Each row is a point. Each table stands for the endless flat space through its points: a line for two points, a plane for three, and so on. The two share one point or none. Which?

First (3 x 4):
[[ 0.20 -0.04  0.13  0.19]
 [ 0.11  0.14 -0.02 -0.14]
 [ 0.20 -0.04  0.04  0.07]]
Second (2 x 4):
[[ 0.26  0.29  0.15  0.18]
 [ 0.06 -0.06 -0.05 -0.17]]
They share: [ 0.14  0.08  0.03 -0.03]

First (2 x 8):
[[ 0.16 -0.09  0.12  0.23 -0.11 -0.23  0.07 -0.04]
 [ 0.12 -0.07  0.20  0.21  0.03 -0.27 -0.01  0.08]]
Second (3 x 8):
[[ 0.02 -0.11  0.21  0.26 -0.02 -0.16  0.03 -0.01]
 [ 0.26 -0.11  0.21  0.06 -0.02 -0.44  0.11  0.03]
 [ 0.22 -0.11  0.19  0.06 -0.02 -0.36  0.05  0.02]]
They share: no point

First (2 x 11):
[[ 0.30  0.24  0.24 -0.03 -0.11  0.29  0.05 -0.03 -0.19  0.16 -0.34]
 [ 0.29  0.23  0.19  0.00 -0.11  0.27  0.03 -0.03 -0.18  0.13 -0.29]]
Second (2 x 11):
[[ 0.30  0.16  0.16  0.01 -0.15  0.21 -0.05  0.01 -0.11  0.12 -0.17]
 [ 0.24  0.26  0.02  0.11 -0.07  0.25  0.03 -0.07 -0.21  0.02 -0.21]]
They share: [ 0.27  0.21  0.09  0.06 -0.11  0.23 -0.01 -0.03 -0.16  0.07 -0.19]

First (4 x 14):
[[ 0.28  0.16 -0.06  0.05 -0.05 -0.33 -0.06  0.06 -0.21  0.13 -0.06  0.55
   0.26 -0.14]
 [ 0.07  0.25 -0.25 -0.14  0.07 -0.22 -0.08 -0.18 -0.43  0.06 -0.09  0.05
   0.08  0.35]
 [ 0.20  0.18 -0.26  0.08  0.01 -0.41  0.15  0.29 -0.29  0.10 -0.02  0.13
   0.37  0.08]
 [ 0.16  0.14 -0.22 -0.08  0.09 -0.37 -0.13 -0.07 -0.37  0.02 -0.14  0.53
   0.25  0.04]]
Second (2 x 14):
[[ 0.14  0.17 -0.18  0.01 -0.10 -0.28  0.02 -0.01 -0.33  0.18 -0.07  0.07
   0.10  0.16]
 [ 0.26  0.31 -0.06  0.01  0.00 -0.20  0.00  0.05 -0.21  0.12  0.03  0.21
   0.22  0.08]]
They share: [ 0.20  0.24 -0.12  0.01 -0.05 -0.24  0.01  0.02 -0.27  0.15 -0.02  0.14
  0.16  0.12]

First (3 x 24):
[[-0.16  0.03 -0.03 -0.01 -0.42 -0.17  0.14 -0.26 -0.10  0.20 -0.48  0.26
   0.27 -0.17 -0.50 -0.09 -0.47  0.52 -0.28 -0.13 -0.03  0.38  0.11  0.02]
 [-0.31  0.28 -0.06 -0.09  0.04 -0.31  0.31  0.18 -0.14  0.06  0.14 -0.12
   0.25  0.14 -0.09  0.26  0.20 -0.02  0.08  0.03  0.03  0.15  0.00  0.22]
 [-0.31  0.28 -0.03 -0.06 -0.02 -0.32  0.24  0.14 -0.15  0.10  0.07 -0.09
   0.27  0.08 -0.10  0.21  0.13  0.02  0.02 -0.03  0.02  0.18  0.06  0.17]]
Second (3 x 24):
[[-0.12 -0.09  0.11  0.02  0.05 -0.07  0.41 -0.02  0.13  0.18 -0.25  0.02
   0.39 -0.25 -0.19  0.03 -0.02  0.04 -0.23 -0.11  0.00  0.19  0.09  0.07]
 [-0.33  0.20  0.13  0.20 -0.26 -0.30  0.24 -0.22 -0.09  0.20 -0.05  0.13
   0.45 -0.04 -0.38  0.05 -0.25  0.10 -0.02 -0.03 -0.10  0.18 -0.08  0.25]
 [-0.41  0.41 -0.03  0.08 -0.42 -0.44  0.06 -0.16 -0.31  0.15  0.00  0.13
   0.30  0.15 -0.40  0.11 -0.28  0.28  0.06 -0.01 -0.07  0.26 -0.04  0.24]]
They share: [-0.25  0.18 -0.03 -0.04 -0.18 -0.26  0.20 -0.02 -0.13  0.14 -0.15  0.05
  0.27 -0.02 -0.26  0.09 -0.11  0.22 -0.10 -0.07  0.00  0.26  0.08  0.11]

First (3 x 24):
[[-0.15 -0.25 -0.13  0.32 -0.19 -0.09 -0.02 -0.13 -0.05 -0.04 -0.08  0.18
   0.26 -0.02  0.18 -0.10 -0.24 -0.20  0.00 -0.13  0.12  0.01 -0.07  0.07]
 [-0.11 -0.05 -0.14  0.23 -0.01  0.18 -0.20 -0.31 -0.19 -0.12  0.22 -0.01
   0.26  0.08  0.38 -0.05 -0.16 -0.17  0.08 -0.11 -0.10  0.32 -0.25  0.23]
 [-0.27 -0.29 -0.03  0.24 -0.31 -0.13 -0.04 -0.01 -0.05  0.13 -0.14  0.26
   0.33 -0.18  0.14 -0.04 -0.27 -0.15  0.04  0.02  0.22 -0.08 -0.02  0.08]]
Second (4 x 24):
[[-0.05  0.02 -0.25  0.50 -0.13 -0.03 -0.22 -0.50 -0.40  0.12  0.02  0.25
   0.41  0.02 -0.03  0.04 -0.43 -0.32  0.11 -0.23 -0.07  0.02  0.02  0.36]
 [-0.25 -0.02 -0.33  0.46 -0.17 -0.23 -0.26 -0.30 -0.24 -0.04  0.30  0.33
   0.33  0.22  0.09  0.20 -0.15 -0.32  0.31 -0.27 -0.31 -0.14  0.06  0.16]
 [-0.06 -0.03 -0.04  0.36 -0.01 -0.15  0.04 -0.46 -0.24  0.20 -0.14  0.34
   0.37 -0.22 -0.09 -0.19 -0.50 -0.10 -0.04 -0.28 -0.10 -0.04  0.06  0.18]
 [-0.22 -0.15 -0.33  0.39 -0.25 -0.08 -0.34 -0.21 -0.23 -0.21  0.29  0.13
   0.24  0.24  0.27  0.19 -0.01 -0.35  0.27 -0.12 -0.15  0.04 -0.13  0.21]]
They share: no point

First (5 x 24):
[[ 0.00  0.04 -0.37  0.11  0.02 -0.52  0.02 -0.16 -0.42 -0.17 -0.10 -0.37
   0.08 -0.59  0.42  0.24  0.20 -0.42  0.16  0.26  0.04  0.35 -0.46  0.12]
 [-0.04 -0.24 -0.17  0.19  0.54  0.15 -0.29  0.16  0.45 -0.25  0.05  0.10
  -0.43  0.17 -0.36  0.25 -0.13 -0.15  0.20 -0.33  0.12 -0.04 -0.16 -0.05]
 [ 0.07 -0.13 -0.07  0.43  0.34 -0.27 -0.08 -0.05 -0.02 -0.06  0.29 -0.24
  -0.39 -0.41  0.29  0.37  0.21 -0.11 -0.07  0.04  0.28  0.21 -0.28  0.30]
 [-0.14  0.05 -0.20  0.11  0.17 -0.29 -0.15  0.02 -0.04 -0.26 -0.17 -0.16
  -0.10 -0.23  0.04  0.20  0.05 -0.36  0.29  0.05  0.18  0.17 -0.32 -0.10]
 [-0.11 -0.18 -0.18  0.28  0.37 -0.12  0.09 -0.12 -0.05 -0.29  0.04 -0.02
  -0.22 -0.31  0.11  0.39  0.33 -0.35  0.08 -0.04  0.19  0.35 -0.51  0.12]]
Second (5 x 24):
[[ 0.11 -0.01 -0.25  0.07  0.19 -0.23 -0.15  0.02 -0.14  0.04 -0.08 -0.14
  -0.49 -0.39  0.08  0.25 -0.10 -0.21  0.27  0.02  0.24 -0.02 -0.07  0.09]
 [ 0.10 -0.05 -0.49  0.05  0.14 -0.04 -0.09 -0.05 -0.09  0.10  0.01 -0.24
  -0.55 -0.15  0.13  0.20 -0.28 -0.47  0.58  0.07  0.20  0.15 -0.17 -0.04]
 [-0.04  0.16 -0.13  0.38  0.51 -0.44 -0.14  0.26 -0.02 -0.33 -0.13 -0.08
  -0.09 -0.16  0.04  0.10  0.18 -0.28  0.05 -0.24  0.19  0.13 -0.39 -0.01]
 [-0.03  0.04 -0.27  0.25  0.33 -0.23 -0.10  0.09  0.01 -0.16 -0.02 -0.17
  -0.28 -0.11  0.09  0.17 -0.02 -0.38  0.30 -0.07  0.18  0.17 -0.32 -0.06]
 [-0.19 -0.21  0.13  0.14  0.00 -0.13 -0.25 -0.20  0.20 -0.11  0.18 -0.23
  -0.36 -0.40  0.08  0.49  0.08 -0.01  0.09  0.30  0.33  0.07 -0.08  0.09]]
They share: [-0.07 -0.01 -0.11  0.24  0.26 -0.25 -0.18  0.04  0.05 -0.18  0.01 -0.17
 -0.26 -0.23  0.07  0.25  0.06 -0.23  0.17  0.01  0.25  0.13 -0.25  0.02]

First (2 x 24):
[[ 0.16  0.12 -0.29 -0.04  0.15 -0.33  0.11 -0.16 -0.25  0.09  0.16  0.02
   0.40  0.22  0.21 -0.16 -0.31  0.16  0.31  0.45 -0.05  0.45 -0.02  0.02]
 [ 0.12  0.08 -0.23 -0.12  0.23 -0.25 -0.03 -0.12 -0.19  0.13  0.08 -0.04
   0.26  0.10  0.15 -0.20 -0.25  0.08  0.25  0.33 -0.13  0.31  0.06 -0.02]]
Second (4 x 24):
[[ 0.34  0.23 -0.22 -0.29  0.44 -0.34 -0.46 -0.23 -0.44  0.23  0.22  0.14
   0.28 -0.05 -0.05  0.12 -0.27  0.06  0.08  0.23 -0.26  0.26  0.03  0.01]
 [ 0.04 -0.02 -0.19 -0.06  0.24 -0.15  0.01 -0.03 -0.08  0.07 -0.03 -0.18
   0.20  0.02  0.09 -0.41 -0.21  0.03  0.27  0.45 -0.03  0.18  0.09 -0.01]
 [ 0.01 -0.08 -0.18 -0.01  0.21 -0.19  0.08 -0.03 -0.01  0.11 -0.05 -0.20
   0.15 -0.02  0.15 -0.46 -0.20  0.05  0.26  0.40 -0.07  0.16  0.11 -0.04]
 [ 0.07  0.06 -0.21 -0.11  0.31 -0.21 -0.11 -0.07 -0.13  0.13  0.03 -0.13
   0.25  0.05  0.08 -0.27 -0.26  0.02  0.24  0.38 -0.08  0.20  0.05 -0.03]]
They share: no point
